Each row is a point. To make a cloud, some directions were put in groups of two or more. Within a group, all points are equally far from the middle, so they leave a hole (a ring in 2 directions, a hollow ball in 3). The other directions are filled evenly. Then the cloud was stretched, turned, moved and blurred a little. Count the holes, and give their numbers of directions, smallest first.
(in the rows, 128 means zero)

Cloud (22 x 3):
[[127 167 163]
 [ 89 123  94]
 [ 88 153 129]
 [ 82 114 101]
 [144 131  76]
 [191  91 130]
 [120 157  92]
 [181 132  94]
 [ 78 111 161]
 [160  76  95]
 [120  72  91]
 [149  61 164]
 [ 72 117 126]
 [157 110 188]
 [179  74 128]
 [150  56 118]
 [ 97 145  97]
 [132  83  82]
 [175  73 153]
 [163  80  94]
 [ 98 111  85]
 [ 93 147 104]]
Holes: 1 (3)

Cloud (19 x 3):
[[165 139  82]
 [158 124 182]
 [ 74 157 108]
 [ 86 176 140]
 [169 134 179]
 [ 89 123  70]
 [172 119  98]
 [105 136  64]
 [ 82 103 135]
 [137  97  80]
 [123  95 158]
 [118 172 191]
 [121  97 161]
 [ 67 121 113]
 [164 108  98]
 [182 156 170]
 [161 120  80]
 [125 183 186]
 [156 119  77]]
Holes: 1 (3)

Cloud (32 x 4):
[[128 175  92 153]
 [ 57 127 130 185]
 [ 54 146 165 172]
 [102 180  94 137]
 [147 189 157 142]
 [139 107  93 174]
 [130  62 159 148]
 [113  67 166 139]
 [183 149 111  98]
 [ 48 138 142 129]
 [154  92 172 141]
 [121 172  88 112]
 [115 167  87 154]
 [146 138  98  91]
 [ 69 178 126 124]
 [192 158 129 114]
 [ 46 135 153 173]
 [179 109 127 159]
 [115 104 120 193]
 [148 118 184 133]
 [119  79  87 142]
 [147 122  74 128]
 [178  97 134 153]
 [152 147  78 122]
 [122  81 120 188]
 [ 44 142 163 153]
 [ 54  92 117 163]
 [104  66 161 135]
 [105 170 110  98]
 [183 159 151 114]
 [153 161 162 160]
 [143 183 102 101]]
Holes: 1 (4)

Cloud (57 x 6):
[[126 181  98 164 159 119]
 [102  97  57 166 149  88]
 [157 177  86 159 189 156]
 [ 92 134  82 163  62 165]
 [151 153 116 151  80 117]
 [173 142 121 131 181 154]
 [135  77 113 120 164 144]
 [112 144  82 171  81 165]
 [110 107 124 119  81 111]
 [130 169  66 170  63 109]
 [144  47 128 145 185  99]
 [117 173  97 107 144 152]
 [209  87 141 148 169 117]
 [167  32 141 128 136 180]
 [135 141  78 155  79 139]
 [ 96 111 101 149 118 161]
 [130  99  84 179 108 112]
 [120 123  94 188  84 124]
 [191 132 170 180 161 172]
 [155 115  88 119 183 142]
 [144 184  74 168 102 112]
 [136 168 119 139 176 125]
 [153 197 149 120 121 136]
 [185 214 113 141 185  98]
 [156 188 103  79 136 160]
 [137 159 133 122 187 177]
 [ 81  96 107 181 176 107]
 [192 171 133  88 110 178]
 [ 62 131  84 157  89 115]
 [ 93 140 114 164 169  96]
 [179  93 134 134  96 118]
 [132 192  67 152  81 113]
 [154  99 168 133 138 113]
 [120 106  96 124 189 165]
 [137  92 135  83 138 173]
 [ 80 170  81 101  87 170]
 [137  93  86 182 113 119]
 [114 156 136 122 104 152]
 [220 134 117  88 197 165]
 [219 112 128 119 171 147]
 [108 158 144  82 165 128]
 [178 121 113 187 155  97]
 [125  96 137 181 156 161]
 [124 164 136 132 178 115]
 [119 178  74 117 106 110]
 [186 244 132 108 142 173]
 [180 172 140 137 155 136]
 [153 137 143 139 182 166]
 [132 139 110 179 151 117]
 [135 187  74 134 106  98]
 [ 90  64 101 165 118 113]
 [142 113 139 168 140 127]
 [112 102  73 181 121 143]
 [ 77 188  84 128  91 150]
 [147 107 164  86 212 149]
 [202  83 161 132 190 154]
 [171 145 152 111 179 136]]
Holes: 0
